Each row of a before or after table is a point. The points were changed in one or more steps. Then noise was added and the rows were shuffled. The steps act on columns, c1 being the first. What was done? A step turns or swaps two columns, mirrors them in a line or flattens them onto one, adds a multiple of one to another, or multiplies or shifts one. Angles are multiples of 10 degrees, from the lower column toward the higher: turns from -170 to 170, lines from 10 to 170 but not 90. Use the fewest steps. Two steps may share a column if one is a turn and the other turns, adds or multiplies; they go together, in the order done. Otherwise the lowest column goes first.
In the rows, 128 means zero.

Before:
[[150 119 145]
 [190 130 137]
 [143 142  91]
 [ 89  98 166]
 [114  76 131]
 [142 174 140]
 [201 101 157]
 [154 139  53]
 [177 120 154]
 [147  91 151]
 [ 39 126 182]]
After (11 x 3):
[[120 177 154]
 [102 200 157]
 [121 150 145]
 [142 143  91]
 [139 153  53]
 [ 91 145 151]
 [ 97  89 167]
 [129 189 135]
 [126  41 182]
 [175 142 140]
 [ 74 115 132]]
Steps: swap c1 and c2

Before (14 x 9):
[[107 138 122 104 141 105 128  95 107]
 [140 187 101 153  78 105 122 168 120]
 [151 121 101 104 106 131 177 131  87]
 [145  87 138 178 127  84  82  54 230]
 [156 177 101  73 148 106 160 129 194]
 [104 123 138 127 115 140 204 171 150]
 [ 58  92  92 115 146 124 222 136 134]
 [193 113  83  77 111 173 172 120 167]
 [159 155  89 114 187  91 146 102 113]
 [ 95 140  15 104 105 141 128  84 130]
 [104 106 168 142 144 123 109 122 106]
 [132 123  72 129 160 118 119 199 134]
 [191 169  61  90 141  77 208 104 172]
 [193 119 145  72  62  88 147 166  92]]
After, 14 rows:
[[110 105 166 146 142 119 103 126 106]
 [171 110  84  76 111 170 176 127 166]
 [172 161  56  89 143  74 205  92 174]
 [137 197  97 150  80 102 138 148 121]
 [113 121 122 105 142 107 126  92 107]
 [128 145  75 131 156 120 113 200 133]
 [148 151  89 114 187  90 131  97 110]
 [100 124  14 101 104 141 137  84 128]
 [114 139 137 127 115 139 206 171 148]
 [150 176  99  72 146 109 156 113 191]
 [ 77  99  93 112 144 125 218 147 136]
 [144  62 138 176 128  81  80  73 232]
 [144 123  99 103 107 130 184 133  84]
 [175 135 145  67  63  90 166 166  91]]
Steps: multiply c1 by 0.7; turn c2 and c8 by -20 degrees; add -0.3 times c5 to c7

Before (14 x 14):
[[ 47 106 127 123 152 138 113 172 153 125 126 130 115 133]
 [137 121 110 158 139 144 117 160 126 126 122 122 119 134]
 [119 114 163 111 196  37 122 158 167 124 130 127 138 128]
 [102 142 105 113 122 131 131 120 133 112 127 108 126 139]
 [135 152 111 113 102 123 139 137 202 128  90 114 118 126]
 [123 111 114 104 129 143 139 160 151  86 112 152 128 149]
 [120 103 163 106  95 132 138 110 123 133 125 106 159 145]
 [ 95 110 128 134 129 136 140 128 121 118 126 158 122 113]
 [122 137 112 104 104 116 139 161 109 125 131 135 120 115]
 [132 115 187 100 129 104 118 130 113  95  96 100 126 128]
 [120 111 113 133  96 114 123 157 131  77 133 143 119 127]
 [113 161 107 120 119   7 142 168 113 121  76 152 117 138]
 [131 153 117 118  98 135 100 135 130 123 122 143 126 141]
 [113 197 109 118  99 118 137 167 145  84 127 138 188 127]]
After, 14 rows:
[[154 149 120 124 152 138 113 128 153 128 205 125 115 130]
 [135 139 108 134  96 114 122 128 131 115 133  77 119 131]
 [115 140 109 104 130 143 139 128 151 127 138  79 128 132]
 [128 164 153 106  95 132 139 127 124 112 137 143 160 130]
 [133 154 156 111 196  37 122 129 167 125 136 125 138 116]
 [138 145 122 134 128 136 140 128 122 149 160 105 122 117]
 [136 106 111 113 122 132 131 128 133 102 153 124 127 129]
 [ 85  89 119 120 120   8 141 128 113 145 160 109 118 133]
 [ 96 160 179 100 129 104 118 128 113  87 135 112 126 108]
 [122 101 126 119  98 135 101 128 130 139 127 117 126 134]
 [133 115 116 104 104 117 140 128 109 132 134 121 120  98]
 [ 89 100 121 113 102 123 139 128 202 116 135 135 118 115]
 [132  57 134 118  98 119 137 129 144 115 142  85 188 120]
 [119 128 108 158 139 144 117 128 126 122 122 129 119 155]]
Steps: turn c1 and c11 by -110 degrees; mirror c2 and c3 in the line at 80 degrees; add 0.7 times c4 to c14; multiply c8 by 0; mirror c10 and c12 in the line at 30 degrees

Before (14 x 32):
[[197 115 157 120  82 137 126 100 149 146 174  88 143 121  97 199 113  92
  153  77 143  84 121  87 168 179 139 199  95  99 147 111]
 [139  82 137 139  89  87 147 134 113 206 138  93 104 195 161  98 115 110
  146 111 202 150 132 113  71 131 137 131  85 180  64 104]
 [113 120 107  99 170  82  98 162 101 162 128 179 106 132  96 136  93 113
  100 215 141 126 193 166 162  75 102  83 117 138 117  94]
 [186 111 162 155 126 179 172 133 169 166 151  80 126 147 119 155 158 136
  170 144 105  96 143  93 137 130 113 204  91 114 179  79]
 [120 133 106 100 193 128 108 184 107 175 162 153 159  95 125  72  81 159
   66 186 144 128 165 180 111 105 109  98 139 177 104 154]
 [184  51 195 131 111 154 161  91 151 182 146 108 123  80 117 178 125  97
  121  99  73  76 108  60 137 125 159 171  87 123 168  73]
 [165 133 127 159  67 139 164 154 184 111  93 133 160  74  30 173  96  84
   95  74 105  57 127 181 137  78 100 124  86  68 142  66]
 [198  85 168  74 145 172 104  83 160 204 134  62  93 115 147 169 176 194
  157 140 108 115 154 119 143 132 172 148  65 131 136 145]
 [ 73 118 132  73 159  85 110 173 107 138 170 128  83 121 148  83 118 138
  117 163 146 174 195 100  75  99  59  65 115 151  94 162]
 [172 154 158 142  55 144 197 145 144 156 130  86 123  81  71 188 154  92
  104  91  94  74 146 135 186 127 147 156 134 144 116  61]
 [175  85 183 115 115 187 133 149 143 194 189 109 104 108 112 177 172 154
  112  97 111  73 140 130 164 179 143 144  57  87 174  55]
 [135  91 150  67 105 106  81 154 111 182 152 176  89 178 172  88 128 165
  106 177 128 173 147 122  88 117  63 154 105 186  60 153]
 [137 157 131 114  95 107 132 195 143 132  60 113 194 104  69 164 129  86
   64  89 133  68 130 114 142  92 126 139 149  77 141  32]
 [ 95 129 151  85 153 131 154 193 133 118  77 139 180 142 111 161  68  71
   43 141 147 138 192 216 142  99  80  85 134 164 109  97]]
After (14 x 32):
[[ 94 108 152  85 140 131 127 193 147 119  77 138 179 140 111 159  67  72
   43 152 147 139 192 216 143  99  80  85 134 164 109  97]
 [135  69 150  67 177 106 127 155 131 183 150 176  90 178 171  88 128 165
  104 105 128 173 146 122  88 117  63 154 105 185  60 153]
 [186  91 163 156 144 179 127 134 174 167 152  80 127 145 120 155 158 136
  173 124 105  96 145  93 137 130 113 205  93 115 180  80]
 [198  67 169  75 140 171 128  84 148 205 135  61  92 115 147 170 177 194
  156 145 109 115 154 118 143 131 172 149  65 132 136 146]
 [139  63 136 139 111  87 129 135 111 207 137  93 102 197 161  98 116 109
  146  91 203 148 132 114  71 130 137 130  85 180  64 103]
 [120 112 107 101 186 126 128 183 112 175 162 154 160  95 125  72  80 160
   66 195 145 128 165 180 111 103 108  98 139 179 103 152]
 [175  65 181 116  94 186 129 149 139 195 188 109 102 109 112 177 173 154
  113 116 109  74 140 131 163 178 143 144  57  87 175  54]
 [172 132 158 142  91 144 129 145 138 157 131  86 122  80  70 186 152  92
  103  54  95  73 147 134 187 128 146 156 132 143 115  60]
 [164 113 126 159  73 140 129 155 193 110  93 134 159  75  30 172  95  85
   95  68 106  55 127 180 138  77 100 124  86  68 143  66]
 [113 101 107  99 214  82 126 163 107 162 129 179 105 132  96 136  92 114
   98 171 141 125 194 167 161  74 103  82 116 137 118  94]
 [ 73  99 132  73 163  84 127 175 128 137 170 128  82 120 149  82 119 139
  117 159 145 174 196  99  75  99  58  64 116 150  93 162]
 [184  30 195 130  98 155 127  91 142 182 145 111 123  80 117 177 124  97
  122 111  73  76 110  61 138 124 160 171  85 124 168  74]
 [198  94 159 120  76 138 128  99 146 146 174  88 143 120  98 199 113  92
  153  81 141  85 121  86 168 179 139 198  95  98 148 112]
 [137 136 131 115  89 109 130 196 144 130  59 113 193 104  69 164 128  86
   63  95 135  69 130 113 142  93 127 139 150  77 141  33]]
Steps: shift c2 by -20; swap c5 and c20; multiply c7 by 0; add -0.3 times c27 to c9

Before (10 x 64):
[[169  93 131 103  87 128 157 155 113  60 122 166 122  87  49 148 210 117
   18  73 148 111 118 121 143 143  60 168  93 141  83 168 147  76  75  97
  147 124 149 111 109  47 102  68 131 187 130 158  95 148 143  70 189 172
  134 167  76 118 180 181 161 125 141 153]
 [236  45  70 161 164 209 113 109 102 126 181 135  22  95 105  87 103 136
  106 160 188  53 189 145 133  68 178 143 163 119 144  62  55 139 138 179
  140  88 120 179 168 165 169 116 126 117 197 106  62 120  86 173 112 111
  131 141 159 171 143 107 184  66 113 191]
 [126 104 132 172 177 146 135  78 149 141 168 110 137 162 106 154 103 164
  132 117 108 142 100  80 125 163 151 126 177 120 110 100 104 147 122 129
   83 181  54 155  95 185 102 165  90  70  83  96 112  53  68 171  89 136
  112 101 136  62 102 149 102 136  87 145]
 [123 104 132  79  75 154 124 155 180  91 128 188 133 111 113 157 145 127
   72 131 156 120 109 137 124 110 103 160 118 134  92 172 149  57  77  94
   98 177 136 145 106  68  69  96 170 130  89 165  98 165 162  58 197 156
  148 128  84 129 161 163 151 171 159 138]
 [132 122  56 158 169 135 115 106 103 123 240 118 104 128 124 148  86 144
  145 184 120 136 122 110 142 155 155  94 164 107 147 108  88 108  88 121
   80 217 114 184 126 172 164 150  63 105  55  64 119  87  63 181  39 165
  103 102 171  70  92 126  63 126  87 156]
 [ 95 101 122 157 101 128 152  89 172 142 159 137 148 159 110 148 164 143
   70 131  92 143 114 118 113 159  98 159 120 141  98 124 137  83  82  98
  117 162 132  70  60  81 100 109 122 161  78 150 143 129 159  63 186 189
  135 134 181  96 158 206  96 173 170 162]
 [ 99  81 135 130  42 134 170 167 170  62 107 136 154 122  52 146 180 107
   87  85 122 118 148 182 111 122  94 150 107 133  98 187 147  67  88  79
  120 120 136  86 118  59  64  83 178 163  58 140 134 177 123  69 151 170
  164 157 106 124 183 159 167 134 150 193]
 [ 94 109 155 104 100  76 121 134 152  83 111 156 197 130  74 184 169 126
   83 126 132  87 122 160 110 127 114 153 111 118  73 123 122  93  81  93
   97 181 150  86  87 125  90  66 125 170 114 153 112 156 135  72 130 150
  153 124 118 124 172 198 130 124 154 130]
 [183  42 121 155 208 198 124 144 102 108 220 166  53 108  89 120 135 170
  126 136 171  68 216 124 153 112 144 135 143  81 170  76  89 149 170 137
  154 108  96 185 169 113 186 116 120 123 149 136  63 154 137 200  96  58
  125 127 157 159 124  83 151  81 122 162]
 [145 137  67 178 158 129  91 139 180 154 182 103 139 131 145 201 120 204
  144  97  96 142 108 109 131 138 149 129 172 159 135  77  89 107 103 108
  108 153  77 147 106 141 158 153 100 116  99  87 125 117  77 170  87 169
  115 103 136 102 109 190  65 151 119 146]]
After:
[[165 106 147 103  85 132 156 153 115  59 121 165 120  84  52 147 209 119
   20  70 144 115 123 119 145 149  56 167  95 144  87 167 152  74  77  99
  145 132 150 108 111  48 161  67 133 189 129 154  99 146 147  72 192 171
  129 167  83 122 192 182 162 125 136 154]
 [ 92 100 137 157 102 130 155  87 170 144 159 132 149 157 106 146 166 147
   70 134  89 149 110 122 115 159  95 166 119 142  95 121 143  86  84  99
  110 157 131  68  60  86 172 111 122 156  79 146 141 129 153  65 187 192
  133 127 182 101 179 203  93 175 107 159]
 [241  25 125 159 162 208 113 105 100 130 179 133  21  91 105  80  99 137
  104 159 186  52 193 141 130  69 179 147 163 122 144  61  56 140 137 175
  139 101 121 181 166 161  79 116 125 119 200 110  61 117  85 166 114 116
  131 140 157 178 166 106 187  65 119 191]
 [183  52 160 159 205 199 129 143 100 117 219 163  51 109  90 119 137 170
  125 138 169  67 219 119 154 113 149 136 138  81 166  72  91 149 171 138
  152 110  99 183 169 116  74 122 121 123 150 136  65 160 138 199  99  56
  124 127 154 159 143  78 151  75 112 166]
 [125 104 149  83  76 148 119 153 182  94 123 187 136 108 119 162 148 126
   67 133 157 115 108 135 123 107  99 159 116 134  95 176 152  59  74  94
  101 179 138 144 107  65 200 100 165 131  85 167  97 164 161  53 197 160
  148 125  84 130 184 167 145 172 130 140]
 [ 94 121 159 101  96  79 122 133 150  88 112 156 197 129  68 183 171 128
   85 128 135  84 120 163 116 127 114 156 112 114  70 125 117  93  79  91
   96 181 149  80  85 120 170  69 129 171 115 152 113 152 134  72 132 147
  161 119 121 126 187 199 121 126 119 130]
 [147 105  73 180 160 130  92 136 178 155 185 107 138 135 145 202 118 204
  145  98 102 143 102 106 132 143 152 128 171 156 131  76  89 104 102 110
  108 138  78 154 104 138  97 152 103 114 103  88 124 120  81 168  93 162
  114 104 134 105 130 192  61 150 118 153]
 [103  88 157 126  40 134 170 166 170  59 108 135 157 123  54 147 178  97
   87  83 120 121 149 176 112 127  90 153 106 135 101 184 147  66  84  74
  125 124 131  83 117  57 191  84 180 163  60 145 132 175 121  70 146 175
  165 163 100 123 202 157 168 128 143 194]
 [135  88  69 162 169 140 114 103 102 127 239 121 108 128 127 150  79 149
  142 183 120 133 121 108 147 156 154  91 161 105 148 106  90 110  85 123
   83 207 117 179 124 171  78 147  61 102  53  62 121  90  64 185  36 160
  102 104 167  67 112 131  46 123 149 159]
 [123 107 145 174 178 148 133  78 155 144 170 108 137 161 107 152 105 163
  131 122 109 139  97  77 124 162 150 125 176 118 109 100 112 142 121 129
   83 176  55 153  99 189 134 164  94  71  85 102 114  55  67 171  91 129
  114  98 133  60 124 151  96 137 174 140]]
Steps: turn c2 and c3 by -30 degrees; turn c38 and c61 by -10 degrees; turn c43 and c63 by -150 degrees; shift c59 by 20
